Each point is reached from the start by the listed moves, each made once or not at all, plus a little noise. Say if it took an odd or an even number of moves. Then give how often each move was made.

Moves:
(1): [-42 -59  -9]
(2): [ 34 -49  -3]
Start: [-27  12 -12]
Points:
[-27  13 -20] -> even (0, 0)
[ 10 -35 -14] -> odd (0, 1)

Moves:
(1): [ 14 -21  11  38  62]
(2): [-14 -18  16 -33   6]
(3): [  2 -21 -11  -4 -61]
Start: [ 23 -13   0 -11  -6]
Points:
[ 21 -16  -2  -8  -5] -> even (0, 0, 0)
[ 25 -35 -14 -15 -70] -> odd (0, 0, 1)
[ 10 -54   2 -46 -64] -> even (0, 1, 1)
[ 37 -53   0  25  -8] -> even (1, 0, 1)
[  5 -36  16 -40  -2] -> odd (0, 1, 0)

Moves:
(1): [  6 -15  -7   6  -4  19   1]
(2): [-20  -8   9   8  27  10   5]
(3): [ -5  16   8  -2 -16  48   1]
(4): [  1 -18  -4  -2  51 -21 -29]
(5): [  4 -18  16 -10  21  -7  -5]
(6): [ -7 -24 -22 -80 -14  45  -7]
Start: [ -9 -12 -12  -1  -8  -9   7]
Points:
[-17 -37  -9 -93 -14  78  -3] -> odd (0, 0, 1, 0, 1, 1)
[-32 -22   2   3  55  28 -16] -> odd (0, 1, 1, 1, 0, 0)
[-42 -28 -18 -76  -9  93   6] -> odd (0, 1, 1, 0, 0, 1)
[-10 -12 -11   3 -28  60   7] -> even (1, 0, 1, 0, 0, 0)

Moves:
(1): [-27 -13  -1  36  23 -13  14   9  22 -35 -16]
(2): [-25  30 -17  34 -11  36  -8  13   2  21   2]
(3): [  5 -17  -9   6   2  23  17 -14   3  -4  20]
(4): [ 20  30  -6  17   1 -28 -28  37   1 -13  21]
(5): [ -6 -21 -21  31  -1  12 -19   9 -28  17  -1]
(6): [ -9  -8  11  12 -24  -4  20 -31  -8 -16  50]
(7): [ -2   8  15  32 -10  17 -23   4  45  29   8]
(8): [-44 -22  -2 -32  17  13  34  32  -9  20  -3]
(9): [ -6   0  21  10   4  46 -28  -7   5  -4   7]
Start: [ 10  -2  17  -1   7  13   1 -15   2  -6 -16]
Points:
[-26 -48  19 117  23 101 -41 -16  47   2   2] -> odd (1, 0, 1, 0, 1, 0, 1, 0, 1)
[-71 -34  -6  79 -22 107  18  -6  11  64  63] -> even (0, 1, 1, 0, 1, 1, 1, 1, 0)
[-19  29 -15  92  18  27  -4  30  28 -36  15] -> even (1, 1, 1, 1, 0, 0, 0, 0, 0)

Moves:
(1): [ -6  -1  12  28  -2  -4  14  21  16 -22 -13  20   3  -1  23]
(2): [  9  -1  -5  -9   8   2 -19 -14  20   3  -2   5 -14   5  10]
(3): [-25  -7  -8  -2  14 -33 -14   2 -42  18 -11  19  17  15   9]
(4): [  0   0  14  16  -6 -21  27  -5   3   8 -11   5  -9  -9   2]
(5): [-11 -12  -2  -2  -5   8   4  -7  15   7 -13   3  -1 -10 -15]
(6): [  9 -40 -11  33  31   2 -25  -4   7 -26  -8  -3 -17  21 -21]
(7): [ 16   0  14   7  25  -6   2  28  12  -1  -9   4  12 -13   9]
(8): [ -1 -11  13   8 -20  32  11 -30   1  33   8 -30   3   5  12]
(9): [  5  -5   6  28  -2  18   9  23 -24  19  31   8   0   4   9]
(10): [  5  -6  12  -4 -21   6  -8  -5  -4   3 -11   1  -7 -13 -13]
(11): [  3  15 -20   4  -1  17   3  -4 -10  13   7 -18  -4  -2   1]
(12): [-11  -6   3   2   2   0   4   9  -8  12  -2 -14  -3  14   7]
Start: [ -2   4  16  13  -3  -4   9   1   1  19   5  17 -11   9  -3]
Points:
[ 23   3  25  12  30  -7  -8  14  33  22  -7  28 -14  -1  15] -> even (0, 1, 0, 0, 0, 0, 1, 0, 0, 0, 0, 0)
[ 19  -5  36  58 -45  50  34 -34 -12  95  28 -10 -42  -2  16] -> even (0, 1, 0, 1, 0, 0, 0, 1, 1, 1, 1, 0)
[  8  -4  31  63   0  59  38  28 -26  95  37 -31  -5  17  32] -> odd (0, 0, 0, 0, 0, 0, 1, 1, 1, 0, 1, 1)
[ -4 -32  51  45   6  17  -7  12 -44 105  10  11  -5  26  38] -> odd (0, 1, 1, 0, 0, 0, 1, 1, 1, 1, 0, 1)
[-28  -8  19  21  16 -56   7  -8 -26  60 -21  31 -21  35  25] -> even (0, 1, 1, 1, 0, 0, 0, 0, 0, 0, 0, 1)
[-31 -46  50  52 -31   8  24 -28 -38 121  -7  14 -27  20  19] -> even (0, 1, 1, 1, 1, 0, 0, 1, 1, 1, 0, 1)

Moves:
(1): [ 13  -9 -33  14  -4   9   5  16 -15 -15  -6   8   1   3   5  -6  -5   5
 -29 -19]
(2): [ -8 -30  14  -3   0  18  11  13  -9  -9  -4   9   0  -2  -9  13  10  -5
  12 -17]
(3): [ -2  17  11  -5   4  12  15  11  21   8   2 -30 -11  17  19  -9   8   8
 -17  10]
(4): [ 17  -1 -13  10  -3  26 -13  21  10  12  23 -26  17  -2 -14  -5  16  -9
   2   1]
(5): [-20  11 -27  31  22 -20  11 -32   3  18 -16 -15  -1  16   3 -13  -8 -37
 -11   9]
(6): [-17  -2  -6  -5  10 -17  -6   0   4  21   8 -15  14  11  24  -8  -3  22
   6  31]
(7): [  2  -7 -15 -10  23   0  22   4   7  -7 -12   1   2   0  12  -7 -10  19
   6   6]
(8): [ 16 -40   0  -2  -6 -11 -21   7  13  -8  -6  -1   3  -7  -1  -4  -1   3
   5   5]
(9): [ -7   9  22  10  -9  14   5  -1   4   7   0 -15   5 -17  19  17   1   6
   4   0]
(10): [ -5  -2  -2 -10  11  -3   3  -5   2  17  -4  -3   1   2  19  -5  22   5
   6  11]
(11): [  2  18   2  -8  -1   9  -1  -6 -13  -4 -25  14 -11  -5 -23  -4 -31  17
 -10   8]
(12): [ 19 -37  25  15  -5 -25   6 -13   2  -1 -26 -31  17 -13  -4 -13   4  11
  22  18]
(13): [-20  31 -28  17 -13  12   9  -5 -18 -28 -44 -31   7 -14 -10 -11 -22 -21
 -20  17]
(14): [ 18  25 -18   3  -3   7 -14  17   7  11 -20 -24  16  15  32  -3 -19   3
   7  26]
(15): [ 10 -31  -1   5 -11   4  27  -6  17  -1  14   1  19   4 -10  15   8   8
   7   6]
(16): [ -8  12   8  -1  -4  31  12 -16  -6 -23  -3  12 -12  18   3 -14   2  -7
 -10 -13]
(17): [ -3  11   5 -13  15  -7 -15  11 -10   8  -5   5  19 -10  -2  -2  -5  -8
  -4 -10]
(18): [  3   3   5   2  18  10  -6   8 -14 -11 -14  -1   5 -10 -12  14  10  -3
  -4  -5]
Start: [-14  -9  -7  -2  20 -25  11  11   5   9  -4  -5   1  -2   7   6  -4 -16
  -1   0]
Points:
[-29  12 -59  -2  59   4  55  27 -28  -3 -91 -40  63 -37  26   6 -37  29
 -35  44] -> even (1, 0, 0, 0, 0, 1, 1, 0, 1, 1, 1, 0, 1, 0, 1, 0, 1, 1)
[  0 -62 -18 -11  30  17  50  33  69  13  22 -62  29  42  38 -22  17  27
  -2  45] -> odd (0, 0, 1, 1, 0, 1, 1, 1, 0, 0, 0, 0, 0, 0, 1, 1, 0, 0)
[ 29   4 -57 -10  60  26  -9  53 -25 -39 -92   6  23   4  23 -25 -65   9
 -47  -4] -> even (1, 0, 0, 0, 0, 0, 1, 1, 0, 0, 1, 0, 0, 1, 0, 1, 1, 1)
[ -16   14  -40   47   48  -15   45  -26  -11   -1 -121  -92   71    4
   27  -30  -14  -61  -10   60] -> odd (0, 0, 0, 0, 1, 0, 0, 0, 0, 1, 0, 1, 1, 1, 1, 1, 1, 1)

Moves:
(1): [-15 -14  12  24   8  23   3  -7   6 -35  11 -23  -4 -16 -19   7  12  14
 -28  -8  -4  -7  -6  13]
(2): [ -9  -5  -4   3  -1   0  11  -4  10 -12  -9  10 -20  -7   8  10   4  -2
   0   7   4 -14  17   3]
(3): [ -4   3 -11  -1 -13  10  17   1   0  -6   6  -2  13  -5  10   0  19  13
  -8 -13 -28   3   5  -1]
(4): [ -1   1  -4  31 -12 -11  -6   1  -7  15 -21 -16  11  16 -15  -5   8 -10
   6  -3   5  -1  14  15]
(5): [ 14   0  -1   7  20  -5  11 -16   6 -19   5  -5  16   2 -17   6  -8 -16
  30  16  -7   3  -9  -8]
(6): [ -8 -16  -8   0 -18  -4  13 -15  -2  -2   3 -16   7 -13 -21  20  -8   3
   1  -3   2 -31 -20   3]
(7): [-4 -1 23 12 -9 21  1 -8 -3 12 19 17  6 14 21 -1  6 -5 -2 17  5 12 -5  4]
(8): [  3   0 -12   9 -11   9 -16   7 -21 -10  -6   2 -21 -25  -1  -5  24  -7
 -25  34 -21 -24  14 -16]
(9): [  2  -4  -9  -8  10   1  -1 -15  -7 -14  -6 -12   1  17   4  10   4  11
  -1  -1  -2  -6  11   6]
(10): [-11  37  20  -8  -4   6   3  13  -1   7   7  11   9 -14   7   4  -5   6
  16 -10 -24  -9   2  17]
(11): [  2   6 -11  17  -4  -4  -9   6   0 -14   5  18  -4  -9   3   3  -9   9
   6 -11  14  -6  -1   4]
(12): [ 13   0   7   1  -5  11  -6   9  -5  12   9  -1  10  -1 -11 -30  -2   5
   6  -4  19   7   6   7]
(13): [ -8 -15  19   1 -14  21  -2   7 -12 -10 -12 -11  15 -13   3 -10   4  -9
  -7   1  -7   0  -9   9]
(14): [  2 -14  15  15   6  -6   9  10   1  18   7  22   7   1  -4  17 -16  -3
 -16  -4  21   4  16 -15]
(15): [  9 -10  -1   9   2  -8 -20   4  26  -6  -9   3  14 -14  25  35   7  21
  -4  10 -13 -19  -8  10]
(16): [-13  11   2  -4  -1 -13   9   2   2 -21  -4  12   0  16 -15   4 -13  24
   5  14  10  -3  -8  -8]
(17): [-15 -15  -3  15   9  17  -9   0  -3  15   7  -6   8   3  -9   5  -9  -7
  25  -9   2   0   4  -7]
(18): [ -9  18 -20   1   2   5   1 -10  -3  16 -15  -2  20  12   4  -5 -11  -4
 -16   1  26  15  -8 -10]
(19): [ -6   6 -13 -10  -2 -24   0 -17  21   7  18  46  10  10 -19  14  -3  -4
   4  -5  25  12   8  -9]
(20): [ -5   1  -1 -12  -2   1  -2  32  26 -12   7 -18  -7  -5  -2  33   8  -3
  13  18  -4  16  -8   4]
(21): [-14 -11   8  11  -5   4  -7 -23 -13  -1 -14 -27   4 -33  -3  -1   6  -3
  -2 -12  12  21  -4   1]
(22): [  0 -16  -6  -2   2  23   2 -15  -5   7  -6   6 -12   3 -18  -9 -24   8
 -19 -11   6  15   7  10]
(23): [ 17  15 -14  -7  19   0  13 -18   8  -5  -3  12  -6   2  -9  16  15  16
  -6 -21  12  -1  -4 -13]
(24): [-16   9 -20  -9  18 -28  28   0  -8 -11  -9   5  -5  11   0  -9  31   5
  14  22  -4  -2  -2  14]
Start: [  2 -10  -3 -10  38 -11  -8  33   0  29 -12 -10  29  18 -17  -2   8  -9
  12   2 -31 -20  -5 -33]
Points:
[ -65 -100   27   77   34   32   45  -19    5  -28   -7  -43   88  -50
  -24   78   50    3   17   22  -49  -51  -26   -5] -> even (1, 1, 1, 0, 1, 1, 1, 0, 0, 0, 0, 0, 1, 1, 1, 0, 1, 0, 0, 0, 1, 0, 0, 1)
[-53  32 -43  17  37 -47  11  16 -15  29 -25  73  30 -36 -22  29  25 -11
  -5  22  20 -20  35 -47] -> odd (0, 1, 0, 0, 0, 0, 0, 1, 0, 1, 1, 0, 0, 1, 0, 0, 0, 1, 1, 0, 1, 0, 0, 1)
[-34  49 -29  -5  31 -13  67  46  20  32  13  34  66  13 -10  72  36  29
  14  -3 -11 -18 -30 -24] -> even (0, 0, 1, 0, 0, 1, 1, 0, 0, 1, 1, 0, 0, 1, 0, 0, 0, 1, 0, 1, 0, 0, 1, 1)
[-54   2 -72 -15  38 -28  30 -11 -14  10 -32  33  61  24 -83  27  35   2
   8  37  14 -57 -30 -66] -> odd (0, 0, 0, 0, 0, 1, 0, 1, 0, 0, 0, 0, 1, 0, 0, 1, 1, 1, 1, 0, 0, 0, 1, 1)
[ -2 -51 -20  50 -12  66   8  34  13  47 -39  -4  67 -15 -25  66  42  17
 -68  32  -4 -33  10 -23] -> even (0, 1, 1, 1, 0, 1, 1, 1, 0, 0, 0, 1, 1, 1, 1, 0, 0, 1, 0, 1, 0, 1, 1, 0)
[-34  30 -13   8  -6 -35   2  62  -5   9 -40  42  89   4 -31  -2  77  33
  20  49 -73 -53  19   7] -> even (0, 0, 1, 1, 0, 0, 0, 1, 0, 1, 0, 1, 1, 0, 1, 1, 0, 0, 1, 0, 0, 0, 0, 1)
[ 28 -13 -12  50  24   9 -34  42 -10  57 -62  -3  81  -4 -22  12  35   4
 -52  15  10 -36  13 -45] -> even (0, 0, 0, 1, 0, 0, 0, 1, 0, 0, 0, 1, 1, 1, 1, 0, 0, 1, 0, 0, 0, 0, 1, 0)
[ -60  -15  -56   27   67   -3   14  -25   -6   23  -26   -3   68   90
 -117  -20    3   31    7   -2   55    8   19   -4] -> even (1, 0, 0, 1, 0, 0, 0, 0, 1, 0, 0, 1, 0, 0, 0, 1, 1, 1, 1, 0, 0, 1, 0, 1)
[-60   7  -4  64  37  22  21  45  33 -19   2   7 121  24 -90  64 -12  16
  44 -11  17  -7  29 -15] -> even (1, 1, 1, 1, 1, 0, 0, 0, 1, 1, 1, 1, 1, 1, 0, 1, 1, 1, 1, 1, 0, 0, 0, 0)
